Each row is a point. Examples show where two turns around zero, p and q, send a point. Where does a point land after both, in the order given? Backwards means that the second turn is done in reverse. Each puzzle has new turns, and all numbers are rounded.

Turn p:
[10 50] -> [-3 51]
[ 17 -37] -> [ 26 -31]
[-27 -14] -> [-22 -21]
Turn q:
[-7 47] -> [-12  46]
[-22 -40] -> [-17 -42]
[28 -8] -> [29 -5]
Where do these land?
p, then q backwards: [ 2 15] -> [ 0 15]
p, then q: [-45  15] -> [-47  -3]
p, then q: [ 42 -30] -> [ 50 -13]

Turn p:
[ 33  13   7 -17] -> [ 34   8   5 -19]
[-27 -12  23  11] -> [-28   0  24  12]
[ -6  37 -61 -44] -> [ -1  14 -70 -45]
[-59 -57 -12 -10] -> [-67 -50   1  -2]
[-2 19 25 23] -> [ 1 28 19 20]
[ 50 -10  35   4] -> [47 -6 39  2]
[ 11  11 -17  33] -> [ 14   7 -18  32]
Turn q:
[-61  -9 -45   9] -> [-67   0 -38   3]
[42 -5 32  8] -> [ 45 -12  23  11]
[-21  -3  43  14] -> [-16 -18  42  11]
[ 37   6 -38  11] -> [ 30  18 -39  16]
[-36  26 -22  -8] -> [-39  30  -8  -8]
[ 39 -14  31 -36] -> [ 46 -16  20 -34]
Where do these land?
q, then p: [ 33 -36  22 -19] -> [ 32 -40  18 -18]
q, then p: [ 14  31  59 -30] -> [ 23  28  58 -30]
p, then q backwards: [-32  -6 -33  61] -> [-19  -6 -33  66]
q, then p: [  5  22 -38  -2] -> [  5  22 -38  -1]
p, then q: [-20 -12 -10 -10] -> [-21 -10  -8 -11]

Turn p:
[ 18 -27 -43 -21  35 -70  18   9] -> [ 13 -24 -48  -6  40 -68  17  13]
[  0   0   7  46   9 -40   6  -8] -> [-10   9  18  40  18 -38   6  -4]
[-12  -4   1  33  19   2 -34   7] -> [-15   0  10  25  18   2 -39   2]
[ 34  -6 -36 -23  -5  24  -3 -59] -> [ 35  -9 -29 -16  -5  11   2 -68]
[-28 -14   5  -5 -49   7 -42 -19] -> [-25 -11   8  -6 -55  -2 -36 -21]
[-28  12  27 -64  55 -31  -5 -18] -> [-16   1  18 -82  44 -29  -3   2]
[-51 -12   2  13  17   8  30  23] -> [-55  -5  -3   6  18  16  20  24]
[ 43 -42  21  10 -19   0 -13   8] -> [ 36 -46  19  24 -19  -4  -6   6]
[ 16  69 -13  15 -53  77  19  55] -> [ 26  67 -18  23 -51  85  13  38]
[ 8 24 28 -5 -9 24 24  3] -> [11 18 24 -9 -9 27 26  7]
Turn q:
[-56  29  43  40  -5 -50 -56  20] -> [-53  15  51  38  16 -60 -47  20]
[ 40 -17  -3  -2 -11 -60  16 -11] -> [ 33 -23  -9 -15  -9 -57  27   4]
[-50  17  35  -2  43  31  30  58] -> [-47  33  43  -7  44  47  23  35]
[ 21 -20 -35 -21  41  37  22 -11] -> [ 20  -2 -42 -27  27  44  18 -19]
[-32   6  -7   9 -37  25  24 -22] -> [-31  -5  -3  23 -40  23  15 -18]
[ 25 -26  22 -14  21  28  26 -16] -> [ 27 -17  15 -23  14  32  23 -25]
[  4  36  15 -36 -27 -21 -23 -39] -> [ -2  18  11 -30 -47 -31 -29 -27]
[-13  28 -49  48 -17  31 -16  -4] -> [-11  27 -42  62 -11  16 -16  -7]
[ 53   3  -5 -17   6  27 -21  13] -> [ 56  14  -8 -13   2  22 -21   7]
[  7 -56 -16  -5 -14 -49  -2  13] -> [  8 -59 -18  -9   4 -36   7  31]
Where do these land?
p, then q: [-22  18   8 -18  54 -10 -23 -46] -> [-21  14   7 -55  25 -15 -27 -39]
q, then p: [ 40  -3  17 -29 -49 -20  34  33] -> [ 38 -15   3   1 -46  -4  41  48]
q, then p: [ -5   5 -19  34  11 -16 -40 -45] -> [-11   7  -6  20  17 -42 -32 -44]
q, then p: [ 18   4  10  29  49  11 -40 -31] -> [ 20  10  18  -2  48 -13 -32 -45]
p, then q: [-28 -37   6 -12  26   5 -61 -48] -> [-21 -46   5 -28  15 -11 -61 -40]
p, then q backwards: [ -3 -28  26  10 -19 -12  42  50] -> [-12 -24   3  16 -35 -18  38  48]
p, then q: [ 20   0  -9 -14 -28  36  28  43] -> [ 26   4 -16  19 -22  46  21  32]
q, then p: [  5 -10   4   4 -37  17  62   1] -> [ -3 -11   1  21 -31  28  58   1]
q, then p: [-38  71  -8  18   5   5 -48  -3] -> [-31  70  15   3  -4 -13 -54  -7]
q, then p: [ 12 -20 -35 -21 -12 -17  46  45] -> [  6 -13 -48   3  -6  14  40  49]

Turn p:
[-24  28 -13  10  31 -39 -46  14 -28  40  52] -> [-13   4 -25   2  20 -21 -43  13 -54  38  60]
[ -9 -25  54 -30 -26 -48  55 -33  16  19  33] -> [-16 -29  43 -21 -19 -60  57 -21  24  33  24]
[  9 -45  36   0 -31 -37  42  29  21  27  15] -> [ -2 -55  28  12 -19 -34  35  32  33  31   7]
[ 25 -40  17  -2  -7  45 -12 -15  50 -31 -11] -> [ 16  -8  32  10  -4  29 -15 -28  65 -27 -14]
[-26  53 -43  25 -28  37 -56   8 -35   7 -26] -> [-13  49 -38  13 -35  51 -44   6 -52   4 -21]
[  7   5 -75  -1   1   1 -15 -17  -4  -7   9] -> [  9   4 -71   3  -3  12 -11 -25  -4 -13   8]
[ 20   8 -29  43  21 -22 -14 -13 -14 -16 -16] -> [ 21   4 -29  35  18 -20 -18 -11 -27 -21 -19]
[ 16 -19  53 -11   2 -22  28 -30  28  19 -11] -> [  8 -11  47  -9  10 -40  22 -18  31  27 -17]
[-63  -1 -40  29  12  51 -19   6 -49 -18 -14] -> [-54   0 -25  11   7  64 -17  -8 -54 -33 -15]
[ 45 -17  54 -49  10 -36  30   7 -28  54  22] -> [ 46 -41  39 -53  12 -36  31  19  -9  53  20]
[  7  28   2   5  12  51  33  15  33  -9 -14] -> [  3  39   9  12  24  40  30  15  32  -7 -13]
[ 10   5 -16 -33  24   8 -17  17  44 -36 -63] -> [  4  29 -15 -29  19   0 -31  20  52 -40 -45]
[-17  20   0  13 -22  11  -8  11 -35 -48  24] -> [ -9  14   6  12 -31  15   5   6 -37 -45  26]
Turn q:
[ 54  14  21  11 -28  27  26  35 -43  16 -43] -> [ 65  16  11 -13 -21  14  28  38 -31  15 -47]
[-19  13 -11  -7 -31 -13 -51 -22 -30 -44  28] -> [-24  33  14  -2 -23 -26 -45 -27 -30 -40  14]
[-27  -1  25 -56 -31   6   6 -20   1   4 -14] -> [-36   5  21 -53 -23  17   1 -16   3  15 -14]
[-15 -52 -31   1  -5  22  40  36   4 -30 -50] -> [ -9 -51 -49 -16  -3  21  18  28  -9 -35 -51]
[-11  27  29 -25  11  33 -14  34  24  29  11] -> [-9 24 21 -9 14 50 -8 35 18 23 20]
[  4  -7  30  25  39 -30 -12 -34 -19  -1  29] -> [  7 -19  44  35  21 -26  -1 -35  -6   4  23]
[ -3  24   6  -4  22 -25  20 -33  37  33   4] -> [-10   8  -1   4  22 -12  23 -25  43  41  14]
[ 16  23  13  44 -14 -55  20  64  -6 -10  32] -> [ 12  22  24  36  -3 -48  42  61   9 -34  14]
[-14  25  31  24   7  23  -4 -35  60 -46  -3] -> [-14  21   9  37  -1  40  -3 -47  54 -27 -17]
[ 65 -52 -45 -47  13  26  -7  15  -8  57 -22] -> [ 63 -49 -45 -60   3   7 -29  28 -10  46  15]
[-30   8  23  34 -51  25  34  23   9 -17  17] -> [-26  19   3  29 -50  30  43  19  -4 -25  -8]
[ 10  10 -55 -29  31  25 -35 -37 -34 -24  19] -> [ 15  14 -31 -23  32   1 -46 -48 -43 -17  29]
[-30 -32 -36  29  38 -64 -24 -26   4  33  -7] -> [-33 -44 -20  34  32 -67 -25 -11   5  33   8]
Where do these land?
p, then q backwards: [-33 -13 -10  36 -11  32 -13 -48  12  39  33] -> [-40   1  11  20  16  31  -8 -67  13  27  15]
p, then q: [-41  43 -14  13 -21  39  36  44 -30  -1 -29] -> [-18  31 -22  -2  10  44  37  41 -50 -11 -36]
p, then q: [ 11 -59 -50  10 -16 -21  10  41  -7 -20  -5] -> [  2 -53 -50   4 -24 -11 -15  23   1 -47  -9]
q, then p: [  2  -3  33  22  19 -48   0  -2  -9  12  52] -> [ -5 -20  42  34  10 -43  17   3  -7  11  38]
q, then p: [ 38  82  24   3 -36  28  40  27  -1 -20  13] -> [ 42  79  10   3  -6  14  65  32   3 -10  -3]
p, then q: [ -9  19  14  -9  -8  10  38 -45   3   3  14] -> [-10  13   6  -8   1   1  48 -37   5  22   2]
q, then p: [ 19  -4  23   2 -14  17 -11  -6  24 -45 -61] -> [ 13  25  12  -5 -13   9 -25  -9  37 -24 -63]
q, then p: [ -2  25 -45 -25  -7 -54 -30  16   2  24 -65] -> [-13  16 -48 -39  17 -46 -50  45   2  23 -23]
p, then q: [ -1 -18  15 -29  28  -4  -8 -22  49  58 -18] -> [-16 -18   2 -12  29   4 -24  -2  49  65  11]
p, then q: [ 22 -23  38 -26   2  15  -6 -15 -22  26  13] -> [ 21 -26  37 -29 -16  16  -2 -11   2  28  15]
q, then p: [  9  -6  13 -26 -14 -23  -8  51 -12 -59  48] -> [  1   8  35 -13 -22 -18   6  29   7 -70  46]
q, then p backwards: [-15 -42 -42  29  79   9 -49 -41  -8 -18   5] -> [ -1 -56 -36  55  62 -14 -50 -27 -10   4  26]

Turn p:
[-27  -2  -9 -11   0  34   2  33 -18  37   3   9  13 -42] -> [-22 -22 -10  -1 -14  17  26  45 -17  21  24  -6  21 -31]
[-26   2 -28  13  -9  28  -4 -12  -2  16  92  10   1   5] -> [-27  13 -28   7  24  21  33 -29  -7  -1  73  34  -6 -16]
[ 54  10  85  18  13   2 -14 -14  -1  39  14  -9  19  31] -> [-20  31  86  -6  -9  -1 -22  -8 -32  26  -2  20 -48  17]
[-12  -1  22 -33  35  12 -43 -16   8  13 -25  16   4  -3] -> [ -9 -23  14 -10   0  28  -6   2   2  44 -39  30  15   4]
[-10 -24 -21 -23 -28   2 -29  -4   4 -15 -11 -37  25  -3] -> [ 19 -25  -9   7 -20  29 -35 -17  17   4  21 -20  26   6]
[-18 -14  -9 -19  69  -7  97  38   7  30  -9  25  20  -5] -> [-10  11  28 -41  34 -21  94  41   5   1 -14 -47  37   7]
[ 28  14 -24   8   1  15   4 -20  -5 -68  -7 -14  -7  20] -> [ 51   8 -23   4  14  22 -12 -14  -3 -45 -15   3 -21  24]
[  2  -6  64  23 -13   2   6 -13  25  26 -21 -69  -3 -10] -> [-39  15  56   7 -34  20 -36  10  37  -5  -6 -31 -37  -5]
[-23  31 -27   5 -11 -24 -28   7  -1 -60  -6 -13   2  27] -> [ 15  15 -45  11   5   2 -40  -8   8 -34  -7  17  29  39]
[ -2 -16 -28  12 -18 -40 -43  23  -2  -7  18  10 -29 -52] -> [  5 -26 -32   8  21 -39 -43  12  17   2  23  19  14 -49]
[ 55  30 -24  12 -18   5  45 -19  18  28 -22   6 -12  12] -> [ 34  54  -5  11 -12 -16  25  -9 -12  14 -20 -37 -39 -17]
[ 14  21   7   7 -19 -90  54 -16 -30 -26  17  19 -22 -31] -> [ -9  24  -5 -31  18 -74 -14 -30 -20 -64 -22 -18  12 -44]
[ -8 -22   8 -38   0  27   0  41  13  17 -24  23 -33   0] -> [ -7 -41 -22 -26 -14 -12  20  32   8  42 -10  -9 -16  15]
[ -8  -2   4  25 -24  17 -33 -10  24 -55  10  36   8  24] -> [ 29  -6 -17  11 -25  -4  -3 -18  16 -22  10  66  -8  30]
[-19 -23 -19   0  24  16 -16 -19 -40  26 -29 -13  14  27] -> [ -9 -29  13  49  15  29  12 -10 -19  19 -16 -19  21  19]
Turn q:
[ 32  64  -7 -43  -6 -59  -5  28   5  15 -28  12  27 -23] -> [ 26  59 -23 -63 -46 -26   1  19 -10  -8 -27  12  26  15]
[ 64 -15  44 -21 -27 -18  36 -36  14  28  10 -19 -24  29] -> [ 22 -18  27 -48  -9  10  45 -17  -7  32  -2 -37 -53  40]
[-16 -27 -20   4  39  21   5 -13  -5 -14   4  35  12  31] -> [-21 -25  18  24  47 -29  -5 -10   2 -20  -8  13  15  13]
[-22  -1 -14  18   4  47  13  43 -26 -18  -2   3 -19  23] -> [ -2  -8   4  51  28  32   6  41   1 -28  -4   3  12   1]
[-45 -35   7 -12  14  29 -15   6 -49 -15  11 -10  11  -5] -> [-21 -40  25  16  19  14 -20  19 -13  -1  12  -1  38 -41]
[ 54 -23  29  17 -69 -26  14 -58  31  20 -10   7 -23  27] -> [ -3 -21  -1 -13 -38   8  36 -47 -20  50  -9 -11 -66  56]
[-25 -39 -29  -1  12  17  -3  23 -20 -17  -9  -4  10   0] -> [-15 -36 -18  22  19   2 -11  13  -4 -21  -8  -6  31 -18]
[-38 -38 -14  -7   1   4  -1   8   6 -29  10   8 -43  -6] -> [-37 -28 -16  10  28  16 -13  13   1 -13 -15  11 -28 -32]
[  6 -10  45  28 -50 -30  49 -44   4  34  17  21 -12  14] -> [-31  -3  23   2 -30 -19  52  -2  -5  61  12 -12 -52  28]
[ -3   5 -46  11   6  22 -10  -8 -37 -25  30  -3   0 -19] -> [-12  -9 -21   6  25  18  -1   1  -9 -21  49  29  26  -8]
[-50   0 -11  -2   2  39  -5 -19  -7 -33 -31 -19   5  20] -> [-41  -2  23  34   5  32 -26 -19  -7 -33  -7 -15  23  -7]
[ 36  35  19  -9   9   3 -28  30  21   9 -23  20  30 -57] -> [ 61  38 -11 -12 -33 -15   8 -16   7   0 -24  33  26 -30]
[ 43  44  14  16  28 -57   6  26  25 -11 -10 -24  33 -41] -> [ 54  44 -24 -28 -50 -51   0   1   5 -32  18 -14  -8 -15]
[-48  -7 -46 -11  23  47   9  11  13  18   2 -17   9 -13] -> [-25   7 -16  20  41  19  -7  -5  46 -10  -4 -17  45 -24]
[-41 -20 -28  12   5  18 -42  33  -7  -2  20 -15  18  25] -> [ -6 -31 -12  32  13  11 -56  24  24  -1   8   4  31   1]
[ 21  75  20 -30  18 -21 -23  22  39 -10  17   6  25 -25] -> [ 42  58  14 -46 -33 -16 -20   2  35 -23  -3  36   1  -7]
[ 33  -8  37  29 -10 -37   1 -52  -9  49  -9  -1 -60  20] -> [  8  15   7  -8  12  -5  11 -16 -51  67   9 -29 -66  27]
Where do these land?
p, then q: [ 38  27  -6  50  39 -43 -14  18   8 -26  -1  20  15 -41] -> [ 60  32  -4 -11 -23 -50  -6  15 -20 -29 -15  43   0 -19]
p, then q: [ 29 -30 -22  -9  11 -14 -46  48  -9 -15 -45  -6  -8  18] -> [ 59 -36 -26   6  11 -24 -35   7 -13  20 -14 -23   2  33]
q, then p backwards: [ 26   0  59   4 -14 -20  17 -17  -7  42 -20 -39 -15   6] -> [ 54  -8   3 -33 -16  24  34   4   6  45 -24 -13  15  15]
q, then p backwards: [ 28 -36 -27 -21 -14  20  -2   4 -36 -25 -11  19 -14  17] -> [-19 -10  -3 -21  31  26  -7  -2 -53 -30   0  21  -1   6]
q, then p: [-10  11  37  26   5  42 -35 -20  -5 -17  39 -14 -25  23] -> [-24 -11  24   2  11   6   2   9  -2   9  12  59 -59  -7]
q, then p backwards: [-12  32   6  -5  27 -29 -24 -13 -14  29   1   1   4  22] -> [ 29  23  14  -7   5 -38 -14  30   7  13   7 -13  15  16]
p, then q: [ 24  16 -14 -37   5 -10  16  45  -8  25  37 -18 -29  15] -> [  0  16  -4 -45  44   9 -32  37   8   4  22 -25  18  -2]
p, then q: [-30  -6  23  21  21 -28  29 -46   2  28 -34  27 -20  33] -> [-46  35  16  30 -28 -30   6 -19 -22  -2 -23 -47 -21   0]
p, then q backwards: [-45  17 -34  28 -44  -4 -36 -19   4   9  47  33 -34 -35] -> [-32 -13 -46  44  -9  -3 -18  -4  11 -27  20  23   3 -78]
p, then q: [  7  15 -22  53 -13  47  34  42 -36   3 -27  26  41 -50] -> [ 33 -20 -32  24 -45   7  60  68  -5 -33  29  14   5 -17]
q, then p backwards: [-23 -43   1   2  45 -37  10 -19  -2  -6 -19 -13   1 -29] -> [ 11 -10  -7 -10 -24 -46  23  -2 -34  23  10   3 -37 -31]
q, then p: [-10   7 -11 -23 -28 -10 -30 -10   1   1  29 -12   4  38] -> [-12 -21  -9  -1 -12  12  -1 -14   3  43  17  23  -1  36]
q, then p backwards: [-13  25 -31 -19   0 -24  21 -16   3   4  31 -30  17 -14] -> [-28   7   5 -20 -15 -15  23  27  29  -2  38 -21   2  -9]
q, then p backwards: [-42 -56  21  19  -1  47  38 -20  37 -27  14  31  29  18] -> [-45 -75  25  48  12 -11   1 -43  -4  24 -15   4 -26   2]
q, then p: [ 47  15  -7 -25  17  30 -33  18  52  22 -41 -44   5  18] -> [ 66  25  15  10 -10  52 -33 -18   0  25 -32 -12 -35  17]
q, then p: [-37 -32 -12 -25 -21  40  40  12  22 -42 -24 -22  -6   9] -> [  8 -35  -4  11 -30  38  16  22  58 -46  -8  -7  -1  14]
p, then q: [ 22  37  41 -39 -36  -8  16  -6 -12  -6  26  42  36 -48] -> [-22  -4  11 -63 -34  24  29  15 -34  14  -5  46  38 -25]
